Every row gives one point. Before rounding, the points of a table are all equally far from one centre. They may lie mostly on one side of it. Where is the centre, to within rounding?
(in the rows, 100 means zero)

Points, 8 rows:
162,119,60
140,154,60
161,123,60
112,156,100
146,142,48
149,122,109
126,131,27
63,129,68
Centre: 112,112,74

Points (13 x 6):
72,81,129,136,179,60
64,99,114,141,185,123
168,71,99,129,114,154
120,67,118,166,159,125
167,85,96,142,118,137
77,101,147,161,142,152
129,109,115,171,135,124
135,92,91,153,139,153
136,25,73,116,146,89
71,80,112,170,101,148
99,75,133,162,167,136
156,118,110,126,168,131
78,74,167,164,146,112
Centre: 96,85,122,84,114,109

Points (11 x 8):
112,83,94,164,45,74,53,142
101,109,103,120,87,144,31,89
154,80,97,106,99,125,63,62
104,97,87,125,35,85,6,84
130,76,102,178,61,103,55,124
97,105,87,130,40,60,5,114
109,79,91,138,50,131,15,97
146,88,103,150,43,89,25,124
155,97,96,142,64,101,65,74
117,118,91,149,100,98,94,101
120,51,55,138,45,97,46,81
Centre: 106,65,106,119,101,73,41,101

Points (14 x 11):
81,90,101,98,31,122,65,147,181,68,124
61,88,106,52,42,88,74,138,172,137,138
69,83,152,51,48,91,73,139,181,116,111
130,110,97,30,52,100,124,106,176,97,99
70,109,131,43,73,114,49,92,158,90,142
110,113,116,53,34,96,51,120,165,76,146
112,141,118,105,81,82,42,123,172,89,112
104,112,132,31,29,108,64,118,161,80,144
95,88,151,77,33,110,62,141,195,115,114
73,108,138,80,88,98,41,126,164,76,93
105,134,97,58,38,96,52,136,155,71,104
77,74,120,65,59,126,39,134,164,113,144
76,120,145,17,66,96,69,120,146,87,115
34,110,71,85,79,107,73,95,149,88,126
Centre: 99,104,130,103,56,114,113,113,107,112,118

Points, 18 rows:
110,195,74,131,67,69,119,92,121,122,87,141
139,158,70,90,57,88,133,81,134,52,83,113
134,192,66,79,48,66,102,64,117,118,53,112
125,152,58,95,67,67,97,94,131,52,48,116
114,163,60,108,47,42,117,90,113,109,72,123
106,137,76,105,33,65,77,83,130,137,66,136
108,154,96,97,49,104,98,121,144,120,70,142
56,119,65,73,87,61,143,60,104,64,72,91
143,117,85,107,35,77,99,81,131,108,91,121
154,141,29,108,102,86,111,58,130,131,75,125
70,172,81,119,59,74,83,117,100,102,70,106
131,133,64,142,58,116,93,99,130,118,87,146
148,164,74,94,57,87,144,92,94,78,34,132
114,142,92,125,82,117,90,104,139,138,62,100
85,168,104,144,80,91,145,107,105,119,66,125
102,137,75,131,84,52,98,36,139,117,122,153
71,150,39,90,43,93,130,77,111,101,79,86
140,135,105,94,53,98,103,90,53,123,125,129
Centre: 97,143,87,89,93,104,102,53,93,97,74,139

Points (21 x 14):
77,86,91,105,104,88,52,48,62,135,96,89,77,137
98,61,152,102,93,116,106,40,44,75,22,94,66,126
100,88,125,85,50,134,73,32,45,117,72,53,48,123
90,101,153,113,119,114,79,87,51,94,39,121,34,147
92,95,113,95,95,116,115,41,45,112,34,128,62,141
70,96,146,108,96,128,79,49,13,94,27,109,55,116
89,68,135,73,68,159,117,65,112,70,35,53,48,136
72,127,161,123,74,131,49,61,77,72,90,83,32,140
64,95,121,107,95,131,85,48,86,109,5,115,50,145
45,74,127,110,86,124,61,29,58,54,52,106,77,154
94,80,147,87,102,138,93,55,104,110,36,65,48,161
52,80,117,91,109,127,87,47,73,65,43,121,40,143
51,70,139,121,69,120,54,47,56,115,88,63,56,141
34,52,116,111,99,94,71,69,51,107,42,118,73,139
76,93,141,118,84,132,39,20,52,72,65,110,77,83
97,87,113,119,67,93,61,47,83,73,46,110,35,140
68,95,147,106,72,117,99,25,80,77,41,81,44,142
47,107,166,81,83,78,63,97,73,100,54,85,37,142
82,81,140,120,61,98,48,69,96,56,13,105,66,157
73,64,125,102,88,150,41,31,85,93,38,88,47,120
67,97,134,77,92,137,56,39,35,113,83,135,75,86
Centre: 83,104,119,94,78,131,79,101,75,84,62,84,103,113

Points:
79,114,115,115,113,124,169,129,86,71,116,125,104,152,79,94,87,105,113,162
76,97,137,115,92,135,184,121,98,79,114,110,131,116,98,49,55,74,119,132
70,142,123,82,108,94,163,84,92,80,123,117,88,141,96,130,67,121,113,148
68,103,119,114,111,80,154,129,94,68,98,123,92,122,112,113,98,54,105,153
62,109,106,78,111,98,167,117,52,71,101,127,68,98,97,66,72,80,141,164
93,93,130,111,126,83,164,102,104,97,108,128,65,152,100,84,69,80,122,162
58,99,104,66,113,98,157,90,91,79,86,97,97,138,115,103,92,79,81,163
72,99,65,99,122,120,134,128,100,93,104,113,123,131,69,83,47,100,129,158
78,100,111,69,129,105,159,119,119,70,109,115,72,141,89,74,67,107,119,158
83,116,117,80,115,119,138,90,107,88,135,123,81,107,92,126,65,85,112,195
90,111,93,60,92,121,140,137,95,85,116,123,99,108,80,129,57,73,118,159
72,114,102,100,140,136,164,140,92,112,113,120,107,132,89,106,52,93,87,169
79,105,99,47,116,101,148,95,40,88,116,125,106,117,99,90,41,68,121,144
74,106,111,71,109,101,166,119,94,50,95,138,84,114,93,93,67,120,87,146
86,117,130,90,100,115,179,145,67,53,98,126,95,131,91,96,79,123,123,148
70,107,92,111,132,103,166,78,98,98,145,111,121,129,127,95,75,128,124,177
99,109,84,109,107,134,155,126,83,72,100,111,122,135,83,47,52,88,96,170
81,111,117,88,123,108,173,135,83,50,106,120,107,124,113,88,41,96,127,160
64,84,103,118,119,121,149,139,92,74,101,143,102,137,103,90,67,109,86,150
58,105,115,98,115,122,141,122,80,55,79,123,62,110,106,59,50,74,101,139
69,117,115,105,108,102,130,125,81,60,105,135,77,124,82,110,63,112,160,140
51,85,103,78,111,123,165,122,108,70,112,115,105,111,83,78,69,117,105,167
57,87,104,92,101,109,136,99,101,73,97,131,78,141,86,85,92,95,117,167
79,100,91,145,131,143,174,107,91,92,98,97,114,110,90,70,45,80,110,159
70,119,108,102,126,107,165,103,85,75,124,118,97,138,111,110,51,109,147,170
90,121,129,92,108,142,142,110,94,88,115,109,74,170,89,101,60,105,127,159
Centre: 106,116,123,101,106,106,122,109,78,114,105,92,102,89,114,79,81,111,109,133

Points:
138,60,108,66,150,139,129,131,102,138,158,61,106,121,129,80,45,34,79,80,38,92,97,144
132,36,132,66,145,128,152,113,145,98,119,84,69,138,110,90,36,42,97,74,93,41,52,98
168,45,86,97,102,151,144,110,96,117,82,52,74,93,83,92,19,14,90,92,89,42,94,109
125,90,94,94,154,134,161,102,133,143,96,100,47,100,94,110,44,47,81,32,89,61,86,156
157,51,126,79,131,189,125,108,129,128,110,63,90,90,99,91,58,38,74,97,91,74,88,116
145,73,81,79,123,152,156,111,142,95,97,38,122,80,109,79,24,21,84,77,114,71,98,131
148,105,84,93,123,187,135,101,139,119,121,48,93,84,113,94,37,41,100,91,69,81,106,156
148,50,81,97,108,160,150,72,119,117,119,17,87,129,91,70,36,22,62,74,32,64,60,106
148,111,89,83,112,132,114,90,127,136,127,66,115,33,89,79,65,58,72,72,49,100,95,152
161,85,165,99,135,147,141,142,148,129,151,61,68,100,127,92,56,68,85,81,45,63,79,91
176,98,82,99,135,155,132,111,135,129,159,58,63,134,136,90,55,43,73,73,71,45,81,87
112,96,128,102,128,152,145,106,154,150,114,63,55,117,124,61,45,57,38,77,71,54,93,124
133,78,54,50,133,111,179,104,109,155,121,81,126,92,107,78,52,58,90,83,85,76,107,142
195,55,90,82,101,132,167,104,156,109,128,50,122,108,149,100,45,15,95,57,51,96,108,115
122,71,78,80,124,147,133,109,147,98,124,101,79,139,133,79,33,48,134,96,32,87,73,147
167,59,98,108,110,182,143,115,118,90,155,67,98,102,112,65,38,58,88,92,84,55,86,116
143,60,93,64,104,124,139,109,119,101,90,87,84,108,129,77,36,71,76,95,12,101,85,170
182,61,55,75,100,133,98,86,113,121,162,23,66,100,123,72,61,63,98,89,64,46,113,134
143,78,88,111,85,159,125,111,139,150,147,59,119,68,145,94,35,31,89,82,87,58,81,101
173,54,79,118,138,154,129,138,132,165,132,81,80,85,109,100,27,100,88,46,85,69,90,113
142,94,104,95,134,161,155,135,136,116,116,74,131,96,91,90,35,46,79,88,88,80,66,143
139,91,92,98,150,148,126,121,93,107,152,63,57,124,119,52,20,45,99,79,71,56,93,129
141,98,85,81,147,160,178,99,120,107,161,46,62,105,127,86,45,70,68,70,103,87,110,113
175,94,124,82,152,146,123,103,122,133,161,53,88,152,105,82,65,79,125,94,89,115,98,130
163,16,125,141,128,136,147,125,120,101,102,38,61,138,104,60,37,72,94,56,93,91,56,132
151,64,85,71,157,147,151,96,123,129,146,54,92,139,115,69,41,23,96,57,77,55,60,100
131,80,118,79,119,157,174,101,73,101,128,53,76,107,131,57,72,55,76,98,47,77,89,139
Centre: 117,73,98,104,94,102,126,106,124,109,108,49,90,120,95,102,72,75,106,51,66,84,110,96
